Rows are points. Each copy is the shape, with its points in the same order, stretched, turned, moved and blurred by noise. Is it also mirrored, or only turned?

Shape (6 x 3):
[[  5  21 -24]
 [  4   7  88]
 [-16  -4   9]
 [ 39 -61 -25]
 [ -5 -22   1]
 [-11  -5 -29]]
Copy 1 (6 x 3):
[[ -3  14 -29]
 [-29 -58  49]
 [-31   1   0]
 [ -5  54  43]
 [-37   8  14]
 [-30  25 -16]]
Copy 1 is: mirrored
Copy 2 (6 x 3):
[[-19   0  -9]
 [ 72  43 -22]
 [ 18 -20  -5]
 [-10 -12 -79]
 [ 20 -19 -27]
 [-15 -30 -14]]
Copy 2 is: only turned

Shape (10 x 6):
[[ 11 -34  -2  -4  15  -6]
 [-31  23 -51  -2  -6  16]
 [  8 -23  28  19 -12  46]
 [-65 -18  16 -14 -32  39]
 [ 20   8  -6 -32  19  29]
 [  4 -32  25  18 -12   9]
 [ 14  17  -3  10  19   4]
 [-52  11  30  -6  37  18]
 [  4  16   9  16 -30 -37]
 [ 20  33 -91 -61 -31 -27]]
Copy 1 (10 x 6):
[[ 16 -37 -11  15  33 -24]
 [-48  24   2  11  26  27]
 [  1  -6   1 -11 -17 -62]
 [-51  10  52 -21  34 -66]
 [ 18  -4 -15 -23  23   7]
 [  2 -19  12  13   1 -56]
 [ 17  15  -5  12   7   4]
 [  4  58  24   3  62 -42]
 [ 14 -18  59  30  -6   5]
 [-32 -58  15 -12  44 105]]
Copy 1 is: mirrored
Copy 2 (10 x 6):
[[ 26 -20  26  -2  -9   6]
 [-15  -1 -24   8 -31  31]
 [-15  -9  67  53 -11  -2]
 [-44  -9  57  26  13  66]
 [ 29   8  -4  24   7   8]
 [ -6 -11  65  17  -9  -6]
 [  2   3  -2   6  -5 -23]
 [-41 -24  15   3  56  28]
 [-23  34  23 -34 -18 -30]
 [ 60  56 -68 -34 -61  28]]
Copy 2 is: only turned
Copy 3 (10 x 6):
[[ 22 -10   7  -2  12  10]
 [-40  23   8 -24   0  40]
 [ 25  12  60 -26   0 -10]
 [-50   1  77  -2  21  -8]
 [  4 -15   0 -49   3   1]
 [ 26   7  38   6   1  -7]
 [ 21  23  -7 -27   4   8]
 [ -8  18  23 -21  60 -17]
 [-10  42 -11  19 -21  -9]
 [-66 -17 -62 -26 -50  45]]
Copy 3 is: only turned
Copy 4 (10 x 6):
[[ 36 -14  -2  13  -1  -6]
 [-19 -13 -42 -16 -50  44]
 [ 21  45  33  19 -53 -17]
 [ 42  10  27 -43 -89   2]
 [ -1   2  30   8   1  43]
 [ 34  24  15   8 -28 -38]
 [-30  -9  -3  12 -13   0]
 [-11 -47  50 -17 -67 -11]
 [-22  12 -28 -28   2 -41]
 [-12   3 -82 -51  49  97]]
Copy 4 is: only turned

Shape (12 x 8):
[[  -4   26  -13  -22  -31   21   37    1]
 [  -8   24   -3  -71   33  -17   16  -13]
 [  22   31    0    4   28  -16  -25   11]
 [   4   29    5   30   13   29   12    9]
 [  27  -10  -17   30   31  -22   76   12]
 [  -4    7  -60   30   32   -9  -25   17]
 [   2  -99   -2  -20   16  -13   25   -9]
 [  -6  -57  -17   26   14   -8    7   14]
 [ -17   14    3   18   21  -10   33   10]
 [  28  -13    4   10   19    9  -21    8]
 [ -15   15  -24   14  -50  -11  -24 -118]
 [  -6   20    1    1  -33   -9   -5    2]]
Copy 1 (12 x 8):
[[ 23 -19 -36 -34 -11   1 -13  18]
 [ 12  38 -32 -15 -23  60   5  21]
 [ 13   8  15  15 -26 -12 -10 -18]
 [ 13   0   9 -12  -5 -35 -36  21]
 [ 23  40 -56 -33 -14 -53 -30 -11]
 [ 20   9  21   3  -3 -21 -74 -39]
 [ 28  39 -71 -11  47   0  34 -31]
 [ 20  14 -31   6  33 -33 -19 -32]
 [ -6  21 -21  -5  -6 -17 -40  19]
 [ 31   6   3   8   4 -23  10 -21]
 [-57 -11  31 -69  11  40   1 -62]
 [ -3 -30 -13   3  -8  -6  -3 -13]]
Copy 1 is: mirrored
Copy 2 (12 x 8):
[[-37  10  28   1 -64   9 -32 -16]
 [-10  48  36 -12 -34 -56 -24  -2]
 [  4  30 -17 -16 -15 -20  19  51]
 [ 16  36   5  11 -32  30  -7  13]
 [ 62 -10   6 -34 -26  21 -11 -11]
 [ -6  38 -63 -13 -26 -22  43  -7]
 [-16  -2  27 -27  81   5 -15 -56]
 [ -5   0  -9  -7  34  12  24 -32]
 [ 32   0  14  12 -27  -7  -6   3]
 [-11  34   2 -26  26  18  13  21]
 [-58  11 -94  72  -2   6 -99  18]
 [-35 -24  -7   9 -38  -6 -21  15]]
Copy 2 is: only turned
Copy 3 (12 x 8):
[[-11  57 -24 -25   0  31  14  40]
 [ 51  34 -37  -1  38   0 -10  71]
 [ 33 -19  29  10  -5   1   0  19]
 [ -4  -7  32 -18   4  32  24  25]
 [ 18  26  30  -5  70   2  98  17]
 [-17 -10  37  35  53  17  -8 -23]
 [-20  -3 -75 -30  70 -18  64 -16]
 [-37 -15 -14   4  54   0  47 -24]
 [ -7  10  19  12  39   6  39  43]
 [ 11 -33   2 -19  -1  10  21 -12]
 [-74  38  23 -75 -10 -54 -64  14]
 [-29  17  -1  -1 -21  -1  -6  29]]
Copy 3 is: only turned
Copy 4 (12 x 8):
[[-29   2  37 -14 -31  41  12 -33]
 [ 37  -1  17 -44 -75   1 -15 -34]
 [  0  18 -22  35 -30  -5 -49 -26]
 [ -4  39   1  32 -19  52 -30   2]
 [ 26  68  95  18 -12  -6 -51  24]
 [-45  75  -8  -2  -8   1 -41   8]
 [ 34   2  63 -45  39 -51   9  54]
 [-11  38  32   0  20 -20  -7  44]
 [ 15  53  21   9 -31   9 -11   7]
 [ -1   9  -1  21  10   6 -46   0]
 [-12  39 -34 -17 110  -3  41 -97]
 [-33   7   1  19  -8   5  13 -26]]
Copy 4 is: mirrored

Shape (12 x 9):
[[  7  36  19  38 -48  41 -35   8  -7]
 [ 12 -21   7 -45  -4 -23  25 -12 -14]
 [-16  23 -26 -23  12 -10  17 -34  27]
 [ -8 -50 -17  -4   0 -52  12 -37  11]
 [ -8 -35 -52  -7   8  14  21  -5   8]
 [  1 -40 -16 -31  53  -3   3 -30 -15]
 [-46  63  13  81 -66  21  -6  24 -36]
 [-26  19  55  43  -5  20 -39  -1   5]
 [-49  -9  15  -8 -20 -15   1  39  13]
 [ 17  31  21  62 -25  29  -2  19  25]
 [-34 -50 -26 -40 -25   7  32 -47  17]
 [  2 -22 -36 -31   2 -19 -34 -18  12]]
Copy 1 (12 x 9):
[[-31   6  -5  58  24  30   3 -50 -25]
 [-18 -29   3 -36  15 -34 -22 -22 -12]
 [  9  28 -14 -28 -19  -2  -2 -19  23]
 [ -9  15 -46 -26 -15 -91 -28  13   9]
 [ 12  19 -20 -29 -14 -32 -12  21 -23]
 [-15 -13 -28 -23 -28 -38 -50  43  -9]
 [  4  42  26 105  -6  -5  11 -85 -13]
 [-38  -9 -27  66 -15   1  15 -12  10]
 [-27  -4  18  -1  16 -47  42   9   9]
 [ 15  -9 -23  61   9  25   8 -23  -2]
 [-17  16 -40 -49 -26 -72  26   1 -29]
 [-43  20 -32 -28  29 -22 -19  21   6]]
Copy 1 is: mirrored
Copy 2 (12 x 9):
[[-46  33 -19  50  34  23  17  54 -30]
 [  6 -32  17 -11 -27 -36 -23 -26 -11]
 [ 11 -41   6  -2   4 -15   0 -17  31]
 [  9 -62 -16   0 -18 -10 -37 -41  -6]
 [ 29 -40  36 -14  22  16  -3 -28 -25]
 [ 25 -50  21  -1  37 -47 -19 -37 -20]
 [-46 -34 -33  42  24  33  12 109 -43]
 [-37   1 -36  61  47 -14 -23  61  -6]
 [ -7 -49  27 -16   8  12 -41  39  -3]
 [ -3  40 -25  46  17  34  -1  57 -28]
 [  1 -66  42  19  -3   5 -12 -62  -2]
 [ -9 -36  -5 -15  21 -14 -15 -45  -4]]
Copy 2 is: only turned
Copy 3 (12 x 9):
[[  3   4 -46  14   5  46 -46  14  17]
 [ 18 -13  -1 -58 -26 -35  16   6 -30]
 [ -8  17  33 -39 -49  36  11 -20 -33]
 [-52 -27  35 -68 -47 -20  24 -29   5]
 [-20 -23  54  -8 -43  11  47 -10 -28]
 [-37 -13  22 -12 -47 -43  19 -43 -44]
 [ -7  40   9  15  55  66 -84  58  55]
 [-34   7 -48  -3  47  28 -50 -31   2]
 [-34 -16   3 -49  49  19   9  35 -23]
 [ 12  31 -30   6  27  51  -6 -15  36]
 [ -3 -72  63 -57 -44  16   7 -22 -42]
 [-57 -31  -4 -30 -66   3  26  -2 -30]]
Copy 3 is: only turned
Copy 4 (12 x 9):
[[-48  20  23   9 -47 -42   8   8 -19]
 [ 29   4   7 -12 -15  41   4  25  16]
 [-11 -19 -12  16  26  15  19  -7  23]
 [  1  14 -49 -20  12  13 -24  14  18]
 [ -5  15 -29  41  -5  30 -26 -14  40]
 [ 36 -12   3  -1   7  16 -38  -8  45]
 [-52  18 -18  22 -68 -38  21 -30 -87]
 [-24 -22 -12 -15 -42 -61 -13  13  -9]
 [-22 -43 -29  21 -42  10  -4  26 -22]
 [-28  23  -4  28 -25 -58   0  28  -8]
 [-11  -6 -47   9  -9  53   8  -4  64]
 [-22   3   7  -1  16  27 -28  14  15]]
Copy 4 is: only turned

Shape (17 x 12):
[[   4   21   -7   12   -7   20  -14   12   27  -10    7   16]
 [ -28   15   39   10   13  -11   10   -9   13   19  -37   -7]
 [ -11    9   43  -70  -12   -2  -18    0   -8   15  -28  -13]
 [  12   29  -19  -15   -7   14   33    2   18    4    1  -18]
 [   8   23  -20   15    9  -21  -16   12  -22   22   -1   39]
 [ -66   27  -26   10  -18    0  -12    9   16   17  -49    5]
 [   5   32    6    9   -2  -44    6   19   11  -41    0   20]
 [ -22   30  -12  -19   31    0   -6   24   10  -10  -42  -16]
 [ -13  -28  -22   14   10  -11  -14    0    6  -48  -31  -22]
 [  11   14  -23    7    8  -18  -10   19   26   19  -14    7]
 [  17  -21   13    2    2   14   -7   11   23  -15  -47    7]
 [ -24   20  -18   17    0    0   -4   -3    3   13   53   57]
 [  13   13  -11  -42   16   -3   51  -43   -1    6   12   34]
 [  13   24  -19    8   20   11  -18    9  -15   16  -21   34]
 [  16    2   18    9   -5   10   -5   -4   11   10   -1  -14]
 [ -58   29   -9   13   -3  -27  -17 -121  -12    2  -45   -5]
 [  14   20  -17   21   -9   14   31   13   -3    3    2    8]]
Copy 1 (17 x 12):
[[ 13  36   5   6  -2 -19 -34  -7   9 -14   9  28]
 [-31   4 -24   6  -5   0 -19  48 -15  40 -37 -33]
 [-52  -8   5  10  54 -17  21   1 -29   7 -86 -22]
 [ 22  18  45 -26  -6   6   5  25 -19  -3 -28  20]
 [  8  54 -36  42   6 -63   1  35   6   8   7   2]
 [-18  34 -57 -26  21 -38 -15  -1 -47  49 -15  25]
 [ 35  30   5  49  58 -11 -23  54   9  12  -1  23]
 [-13  13 -33 -35  35 -22 -24  52 -55 -13 -29   3]
 [ 43 -15 -73  -8  43  26 -14  -3  -7 -15   7 -14]
 [ 21  52  -9  22  11 -20 -26  19 -35 -13  -1 -11]
 [ 37   2 -39  13   2   2 -38  -5  -3 -14 -45 -22]
 [  6  26  21  34 -11 -79  -9   3  41  18  55  24]
 [ 50 -10  60 -10   0 -55  23  38  43  31 -40 -29]
 [  7  50 -44   7  -9 -64 -15  32   7  -5 -13   2]
 [ -3  16   2  14 -16  19  -3   2   5  -8 -16 -12]
 [-29  33 -55 -68  55 -14  42   7  71 114 -14 -67]
 [ 39  25   7   9 -33  -7   3  30   3   5 -12  28]]
Copy 1 is: mirrored
Copy 2 (17 x 12):
[[ 23  12 -17   4 -22   7 -19  36  18  15 -10  -1]
 [  9  11 -23  -6  18   9  -4  14 -37  -3  -2 -54]
 [  7  -5   6 -36   3   6 -20   6  -9 -29  47 -31]
 [ 26 -10   1   2  39  21 -21  30   2   6  14   7]
 [-13   5  18  19 -31 -11 -27  42 -21   6 -37 -16]
 [-10   0 -55  27  21  -7 -15  43 -25 -50  -7 -47]
 [ 27   7 -10 -35 -33   1 -40  47 -46  -5 -38  -6]
 [  5 -55 -31 -14  12   1 -12  32 -12 -21  -9 -36]
 [ -5 -29 -48 -27  -4  -7   3  -1 -23 -31 -52   1]
 [-16 -23 -17   4 -11   7 -46  30   1  15 -16 -23]
 [-17 -17 -31 -13 -14   8  12  22  -7  16   5  -1]
 [ 15  67  26  -2 -11   9 -23  41  24   6 -48 -21]
 [  9  38  61 -28  36  58  16  39   1   1 -11  13]
 [-11 -12  14  23 -22  -3   6  50  -6  12 -20 -11]
 [ 17   2  -8   2  -2   9 -15   3  -7  19   1  -9]
 [ 19  57  -4  51   4  39  25   6 -92 -88 -53 -47]
 [ 23   7   6  16  19  -2  -7  41 -11  17  -9  15]]
Copy 2 is: only turned
Copy 3 (17 x 12):
[[  24  -26    7   -9  -12   12   29   -6  -20   18   10  -24]
 [  23    3  -11  -45   -5   -2    4  -26   30  -17   -5   18]
 [ -22  -25   55   14   -3   -6    2  -34   22  -42   29   30]
 [   7    7   14   -5  -32  -15   -2    6   11   11   28  -60]
 [  42   27  -12   38   -5   31   44   10    8  -25   -1  -16]
 [   3  -37   -3  -21  -13    8   60  -22   25  -17  -62  -53]
 [   0   17  -28   -3   -1   30   65  -33    1    6   35  -10]
 [  -8  -31  -19  -27  -17   36   32   -7   20  -33   19  -41]
 [ -46   -7  -39  -32   28   61    7  -23  -15    3  -17  -28]
 [  22   -5  -29   18  -39   22   20  -17   10    0   -2  -20]
 [ -11  -13    0  -32  -15   53    9  -12    8   18  -13   27]
 [  47   12   -6   18    4  -37   47   15  -34  -19   11  -19]
 [   4   75   24  -12  -36  -40    2   16  -12  -45   23  -11]
 [  40    9    8    9  -14   44   35   23    4  -27   -4  -21]
 [  20   -3    9   -6    2    7  -23  -11   -2   16   14   -2]
 [   3   66   26  -75   29  -19   -4  -71  -44  -83 -104  -55]
 [  25   21    2    1   -9   10   17   28   17   27   13  -47]]
Copy 3 is: mirrored
